Every row gives one point. Each copy is the shape, with its points in the same order, turned, moved and blurred by noise. Is it also mirrored, or only turned?
In the rows, 100 means zero.

Shape (8 x 3):
95	82	95
32	51	109
97	124	147
122	142	10
68	65	144
132	127	35
94	134	66
137	103	28
Copy 1 (8 x 3):
93	72	114
40	43	151
114	115	162
87	129	25
86	56	170
106	115	42
81	124	88
108	92	38
Copy 1 is: only turned
Copy 2:
100	68	92
84	59	25
138	116	83
31	96	167
125	73	43
57	82	162
65	112	120
56	64	164
Copy 2 is: mirrored
Copy 3, 8 rows:
114	86	94
60	51	127
79	131	63
195	140	139
60	70	79
184	129	114
135	136	120
192	104	111
Copy 3 is: mirrored
Copy 4 (8 x 3):
80	130	137
30	158	158
73	68	149
100	134	26
54	113	170
117	136	56
79	112	67
124	153	57
Copy 4 is: mirrored

Shape, 8 rows:
101	131	116	125
82	7	86	89
71	69	80	53
141	167	84	127
137	138	111	171
81	123	67	166
156	161	83	122
137	83	72	77
Copy 1, 8 rows:
82	128	118	107
55	5	83	112
54	50	80	59
136	162	99	104
114	150	124	152
72	134	64	151
146	154	98	103
122	68	86	81
Copy 1 is: only turned
Copy 2, 8 rows:
116	151	105	121
63	40	55	99
59	98	68	60
155	176	93	110
149	149	101	165
92	149	59	160
167	172	89	105
122	95	69	71
Copy 2 is: only turned

Shape:
98	123	80	129	121	94
77	163	79	117	76	69
124	106	102	99	88	44
124	107	103	112	72	83
81	92	195	132	157	151
81	164	102	17	83	64
63	107	86	140	88	117
99	109	92	25	143	146
62	114	110	109	93	53
Copy 1 (9 x 6):
109	136	99	120	115	103
85	181	110	77	113	112
114	112	115	56	137	91
119	115	118	72	115	125
120	83	194	169	52	87
122	167	113	20	67	53
67	131	105	119	85	133
153	113	82	94	19	59
68	128	126	75	117	79
Copy 1 is: mirrored
Copy 2:
110	129	63	134	107	80
105	148	70	108	53	62
127	85	88	105	85	28
142	97	88	113	74	73
89	106	169	145	162	134
76	133	85	21	71	50
92	118	70	147	78	115
91	102	66	38	159	120
73	108	96	120	71	56
Copy 2 is: only turned

Shape:
135	63	95	119	94	65	117	122	137
112	120	140	102	22	142	104	67	138
58	125	145	81	38	162	88	96	96
164	67	121	142	86	91	155	120	100
77	125	97	68	123	96	109	45	69
82	120	94	78	112	107	81	62	76
95	76	137	142	78	76	104	79	114
146	75	87	127	117	114	102	125	96
137	37	102	102	106	104	151	121	104
98	129	111	65	129	90	110	108	87
138	82	132	50	48	134	91	111	66
124	57	99	122	134	89	122	102	142
79	111	60	93	105	76	123	82	79
Copy 1 (13 x 9):
128	59	100	105	84	59	114	122	123
97	100	141	127	27	143	110	54	134
38	99	148	125	31	163	98	83	85
167	51	125	113	75	76	151	108	85
54	105	91	87	115	106	107	34	57
62	104	92	100	107	117	80	58	67
96	55	135	142	77	65	100	75	103
139	64	93	119	106	109	112	125	86
131	27	110	73	89	88	142	119	87
78	124	110	79	110	93	108	100	63
112	84	129	69	32	145	85	94	54
122	47	106	97	129	75	120	110	121
62	93	62	104	100	78	122	76	70
Copy 1 is: only turned
Copy 2, 13 rows:
130	58	105	123	99	59	123	119	132
163	81	146	133	66	165	86	64	116
114	95	154	108	78	195	69	83	79
143	87	131	139	62	60	164	115	107
89	137	112	86	122	98	84	34	90
89	133	117	90	101	105	65	56	100
108	63	148	147	99	80	95	79	107
100	115	115	118	63	69	123	126	134
107	73	117	96	71	74	168	110	124
112	133	111	81	136	99	96	93	92
141	94	144	52	40	123	90	104	85
97	81	118	122	108	64	138	105	155
92	111	67	106	107	84	97	61	80
Copy 2 is: mirrored
Copy 3, 13 rows:
114	54	102	117	95	56	103	127	140
105	95	170	114	56	147	99	60	138
53	107	177	79	69	163	85	81	100
124	48	129	140	85	73	146	130	103
86	126	100	66	122	95	108	39	74
85	115	104	77	119	109	74	53	70
86	58	147	136	100	60	96	69	114
116	62	94	126	113	101	102	138	89
109	24	102	100	103	84	142	131	105
84	133	113	63	125	84	109	106	90
120	73	154	44	70	134	96	122	76
103	52	87	121	135	73	116	107	137
75	106	74	89	89	75	107	72	77
Copy 3 is: only turned
Copy 4:
98	60	88	140	110	47	128	102	97
18	105	149	110	73	91	109	51	61
32	124	149	90	50	143	83	88	74
121	63	113	148	110	72	156	90	43
118	161	77	84	81	113	90	41	104
97	147	76	94	83	112	68	61	93
94	89	123	159	71	80	108	62	99
111	82	76	135	136	92	100	106	58
122	49	84	115	111	98	151	95	74
121	144	101	80	103	95	96	100	99
90	71	118	54	71	102	80	87	31
110	71	85	141	136	82	128	81	118
108	144	48	111	69	94	117	83	100
Copy 4 is: mirrored

Shape (16 x 11):
82	77	138	91	104	119	70	157	120	98	136
137	111	50	131	99	117	61	99	91	79	89
117	112	113	120	104	127	114	85	134	118	85
149	141	130	68	120	195	104	60	59	72	65
87	138	102	84	95	149	45	129	84	132	122
111	118	40	153	112	72	132	101	66	106	85
84	114	143	103	96	109	84	100	148	108	129
71	111	137	137	78	73	140	125	68	86	134
122	121	82	91	112	114	136	106	115	87	88
104	101	119	151	93	80	110	184	70	103	96
77	142	72	128	151	155	115	124	95	80	124
91	97	80	77	93	89	79	90	66	72	128
130	55	116	168	87	148	152	103	101	118	107
96	58	107	123	140	126	117	92	64	104	108
105	128	49	112	153	121	50	92	68	68	87
31	79	86	148	77	88	109	139	95	96	95
Copy 1, 16 rows:
109	91	94	143	155	95	111	139	141	98	122
112	93	60	152	76	101	30	105	78	96	103
113	100	117	88	84	133	61	101	118	129	130
179	141	82	52	136	160	35	99	74	116	87
137	143	56	155	123	116	69	140	127	146	102
90	97	76	128	33	74	91	83	37	126	125
101	116	122	121	118	114	88	102	155	108	146
125	115	134	140	106	76	153	77	93	90	129
102	110	88	71	79	101	77	130	83	95	112
104	82	135	168	110	77	122	137	56	118	102
99	136	50	114	104	142	98	129	66	102	157
115	109	49	115	111	63	85	76	115	83	93
131	31	123	116	89	151	99	83	74	117	141
109	61	74	102	131	107	103	72	64	120	132
90	121	31	129	120	98	26	106	51	99	99
56	85	99	158	95	101	143	94	87	93	89
Copy 1 is: mirrored
Copy 2:
98	63	127	86	99	103	97	145	119	101	147
140	59	84	150	76	123	79	94	69	82	69
124	102	100	123	123	136	119	77	118	115	91
182	127	145	86	124	163	111	74	21	96	82
126	100	102	105	88	132	48	142	67	135	131
110	80	49	176	78	96	145	99	63	117	60
98	113	105	104	117	114	88	103	136	96	135
89	124	112	152	77	75	162	129	97	101	136
143	98	71	108	107	123	139	106	95	93	75
98	73	131	164	83	79	136	170	104	125	90
112	82	63	135	125	163	128	142	52	85	120
112	91	80	98	53	80	101	100	55	81	117
143	56	127	163	104	129	172	71	119	133	123
98	50	109	120	108	108	151	80	53	123	120
106	65	72	130	101	131	75	104	16	77	72
50	77	91	148	40	125	141	129	110	115	112
Copy 2 is: only turned
Copy 3:
84	109	124	63	64	75	103	159	124	120	121
128	119	44	104	87	118	101	106	87	71	79
110	118	112	101	88	105	142	90	146	94	66
113	170	129	34	104	166	143	67	76	48	76
84	165	93	72	62	96	109	117	77	144	97
155	93	74	159	128	86	121	82	87	94	103
75	123	108	82	47	61	130	111	144	103	98
104	77	140	120	80	41	155	122	80	89	129
140	117	110	105	88	116	116	82	127	82	114
154	105	131	122	94	48	111	163	87	97	105
100	161	84	116	118	116	152	119	109	100	154
86	81	77	80	79	89	88	86	73	79	131
136	63	113	97	103	120	182	137	126	106	70
96	80	109	76	149	95	132	116	106	100	100
101	153	48	100	137	115	83	97	80	70	114
77	74	116	167	95	81	115	148	95	114	114
Copy 3 is: mirrored
Copy 4, 16 rows:
80	79	112	87	96	116	102	175	137	109	120
129	94	58	142	128	133	51	120	109	67	116
104	98	109	138	109	116	103	80	131	89	81
146	112	145	94	107	187	86	69	40	79	99
85	126	106	106	95	165	56	145	122	142	127
88	117	21	161	136	97	113	94	74	89	101
86	102	145	108	115	95	89	120	155	107	111
58	128	108	124	92	60	138	146	79	88	126
117	116	75	102	117	117	129	100	115	82	85
98	107	67	151	89	88	124	181	83	113	102
78	142	89	131	157	178	129	131	112	88	113
76	108	66	73	123	98	72	118	88	83	143
105	64	106	167	74	118	159	97	108	70	117
79	52	89	122	123	129	135	104	78	106	129
99	109	57	121	176	163	62	124	78	86	118
24	96	57	140	104	86	109	159	111	80	97
Copy 4 is: only turned

Shape (15 x 12):
114	119	113	103	127	93	104	116	101	124	92	104
112	48	99	55	135	120	122	85	61	74	105	109
98	158	81	126	97	92	96	92	125	133	108	87
92	94	97	46	107	126	84	152	105	132	83	91
100	139	104	100	96	143	82	86	112	92	132	56
135	86	78	97	125	118	65	104	108	87	126	80
133	95	124	80	161	115	88	88	105	102	88	149
88	80	112	118	118	82	113	78	83	127	129	117
130	92	89	116	83	83	81	119	59	95	86	101
109	80	100	72	106	133	131	105	133	119	87	75
112	72	94	121	56	93	95	70	64	134	104	130
89	92	89	134	86	102	90	78	105	57	138	137
136	74	177	86	92	128	78	107	94	84	131	73
107	97	136	137	50	70	39	47	90	71	125	40
140	93	84	77	76	76	92	92	95	88	127	145
Copy 1:
110	119	96	66	101	76	87	120	121	110	105	81
117	41	67	104	134	126	113	123	111	101	112	77
106	181	101	85	84	96	95	89	128	107	103	83
71	99	89	55	81	111	67	151	111	72	127	61
133	152	120	100	111	118	77	86	118	74	121	37
122	102	89	135	103	94	65	110	123	92	146	73
127	58	86	56	143	81	74	101	134	101	105	112
108	108	99	82	138	97	116	103	96	156	115	85
147	95	97	100	68	89	85	139	81	123	105	81
92	92	106	93	104	132	97	131	158	92	96	53
137	92	110	71	72	144	84	113	81	167	97	87
123	108	129	140	115	109	99	81	77	107	97	122
140	72	164	86	129	94	86	121	108	87	137	38
160	99	163	129	66	87	98	50	78	134	120	27
141	84	103	93	80	142	104	102	94	106	140	132
Copy 1 is: only turned
Copy 2:
114	126	72	107	117	100	116	94	93	120	89	95
123	77	127	94	117	121	78	84	70	93	158	91
81	129	59	115	93	109	133	95	139	102	61	69
114	145	84	53	116	130	78	139	89	105	100	96
96	134	108	121	123	138	95	94	165	86	88	70
102	104	84	124	116	121	91	121	141	93	134	115
130	118	78	93	123	106	106	53	85	94	126	142
81	88	102	115	88	111	108	67	92	145	106	94
116	108	82	140	79	83	64	121	93	103	100	93
127	86	106	59	127	130	114	121	118	102	92	86
104	81	96	115	32	106	72	82	103	129	90	92
59	86	123	146	78	114	96	77	109	75	87	123
142	130	161	121	129	108	71	100	140	130	108	126
74	106	139	151	85	50	51	88	195	121	88	82
108	114	114	118	43	95	110	101	94	81	122	120
Copy 2 is: only turned
Copy 3 (15 x 12):
109	132	126	122	96	123	119	117	108	105	110	101
140	84	137	90	73	128	118	37	69	119	93	119
75	163	89	89	79	109	116	136	122	102	108	72
108	110	151	76	129	132	73	110	113	136	112	114
100	149	109	60	66	153	91	93	120	80	111	54
143	144	90	85	108	141	90	76	79	107	96	74
137	143	132	133	111	128	133	58	114	102	82	132
113	119	100	130	53	96	116	74	101	118	133	100
132	122	100	117	68	115	73	128	66	101	83	113
122	82	125	67	103	127	122	97	130	124	99	76
133	118	79	113	27	80	78	99	112	124	93	122
110	127	59	97	66	94	92	58	90	53	104	105
183	113	147	96	71	145	70	78	121	65	128	76
145	151	110	108	17	83	40	92	93	58	93	19
153	141	93	76	75	73	107	91	76	89	97	136
Copy 3 is: only turned

Shape (15 x 12):
74	144	131	107	104	97	107	94	57	102	52	82
86	170	130	131	51	98	90	98	102	56	119	89
83	124	102	103	81	132	68	109	60	87	67	140
109	95	137	144	67	137	145	80	58	93	70	108
105	126	57	65	161	130	154	92	167	120	90	141
31	65	99	126	147	56	115	69	149	126	94	119
81	84	84	169	165	29	80	102	130	140	116	97
87	130	130	80	46	115	151	99	49	130	74	68
116	155	24	58	119	100	149	90	98	78	101	114
73	114	138	93	110	104	115	119	36	92	123	134
129	135	190	93	55	93	103	87	42	94	69	104
106	76	41	46	114	114	109	83	130	121	105	148
95	109	122	98	78	98	123	157	86	88	66	108
100	111	33	49	148	87	125	95	130	36	92	108
100	113	134	82	113	132	106	104	66	105	106	39
Copy 1:
43	116	73	143	134	70	121	124	99	84	121	100
88	141	61	127	78	61	138	89	34	88	92	85
67	108	104	90	136	81	105	116	67	53	90	122
77	129	130	165	110	105	80	113	88	60	101	69
92	119	96	38	133	98	78	179	112	174	84	45
84	78	74	102	131	114	57	130	59	181	181	87
89	90	35	102	87	152	71	110	94	176	164	138
11	122	112	161	90	74	120	161	83	68	105	65
91	96	71	81	121	114	143	195	88	128	46	61
67	125	128	101	115	114	154	127	74	76	146	103
47	121	145	168	93	49	145	89	98	75	98	113
71	56	125	42	113	117	82	168	72	143	79	76
87	113	102	110	81	61	106	160	96	66	129	103
131	49	63	58	128	93	139	172	95	136	82	52
28	101	84	111	82	95	134	104	121	75	123	49
Copy 1 is: mirrored
Copy 2 (15 x 12):
102	131	125	91	158	76	74	130	54	83	85	99
127	102	153	112	115	29	102	116	93	54	140	116
54	96	101	133	131	70	82	112	88	71	91	96
98	102	61	82	164	50	139	120	54	70	102	100
140	161	75	123	141	97	104	34	163	135	56	118
135	154	106	95	95	96	129	118	119	171	86	29
160	100	108	59	98	121	82	129	145	145	105	20
123	147	76	110	142	80	92	125	15	65	111	137
142	127	86	108	103	57	54	26	107	98	54	134
93	89	91	129	153	59	68	102	58	135	134	97
107	73	133	115	173	89	121	130	15	65	110	130
98	126	61	131	78	121	108	38	122	127	69	107
108	100	86	114	131	70	91	151	86	106	90	146
109	125	117	83	81	58	74	38	129	147	43	139
93	142	107	60	147	101	79	100	63	94	143	136
Copy 2 is: only turned

Shape, 17 rows:
84	90	129	119	97	116	123	96	63	95	90	65
135	62	103	133	114	55	99	68	129	83	124	104
83	107	92	76	72	100	114	93	108	107	139	84
114	83	71	110	113	73	121	99	78	125	111	122
103	110	79	77	97	120	85	110	126	69	87	79
88	104	128	100	121	76	97	71	122	107	76	76
124	70	124	109	115	111	82	71	122	116	83	114
120	66	78	76	54	63	78	82	84	88	84	108
116	94	127	123	74	98	84	120	95	105	125	53
89	109	73	114	98	79	69	114	94	126	133	120
84	59	108	71	84	70	75	83	112	131	80	99
116	110	108	78	113	97	101	91	79	121	144	120
129	49	110	76	60	119	119	81	65	74	120	58
76	95	91	130	60	116	104	71	85	67	90	94
107	73	131	104	103	111	123	112	63	70	134	73
89	78	76	74	102	104	68	70	84	98	136	60
114	58	109	105	100	63	87	80	126	91	142	98
Copy 1 (17 x 12):
77	108	94	81	89	81	136	138	65	111	76	100
148	64	124	98	73	90	107	92	72	40	82	123
90	91	72	86	73	98	114	119	113	71	132	83
145	111	81	70	107	70	113	117	111	65	91	126
69	98	101	125	118	90	83	112	99	61	99	69
92	75	136	100	92	83	128	91	104	104	86	92
128	90	115	99	112	127	110	79	84	87	68	99
121	95	108	63	73	92	55	119	118	60	66	78
105	89	87	131	52	100	112	149	81	94	85	96
139	111	75	108	89	72	76	108	110	92	130	114
117	62	106	68	94	111	81	103	129	109	81	89
139	124	100	81	97	108	125	125	105	76	134	97
93	90	77	61	75	122	112	167	67	52	68	56
68	117	78	74	66	74	86	93	61	80	83	90
91	103	97	84	85	102	124	171	51	71	98	104
123	73	81	82	95	80	95	127	79	85	123	43
136	56	112	92	71	109	95	111	84	55	109	111
Copy 1 is: only turned
Copy 2:
72	83	111	83	89	110	129	81	74	71	107	56
135	93	129	143	97	78	103	120	89	125	66	68
98	109	87	82	110	68	122	80	135	100	120	75
127	118	107	115	110	108	130	79	73	126	112	102
65	89	93	105	122	114	105	108	141	97	82	107
85	76	111	95	136	72	119	124	74	88	83	83
108	60	98	89	108	104	95	130	78	136	86	83
108	118	124	95	144	107	71	62	102	137	73	70
65	120	124	89	76	91	100	119	101	99	117	52
104	127	103	117	98	81	85	91	94	118	136	121
89	81	121	79	148	74	93	88	85	146	104	82
145	102	101	87	107	98	110	102	104	95	141	95
93	91	112	87	103	125	108	69	128	110	101	5
77	97	76	100	83	95	90	55	92	86	71	73
100	80	135	106	74	115	124	83	111	74	121	47
90	95	83	129	137	88	88	91	124	105	132	46
122	89	125	127	98	64	95	111	111	128	92	65
Copy 2 is: mirrored
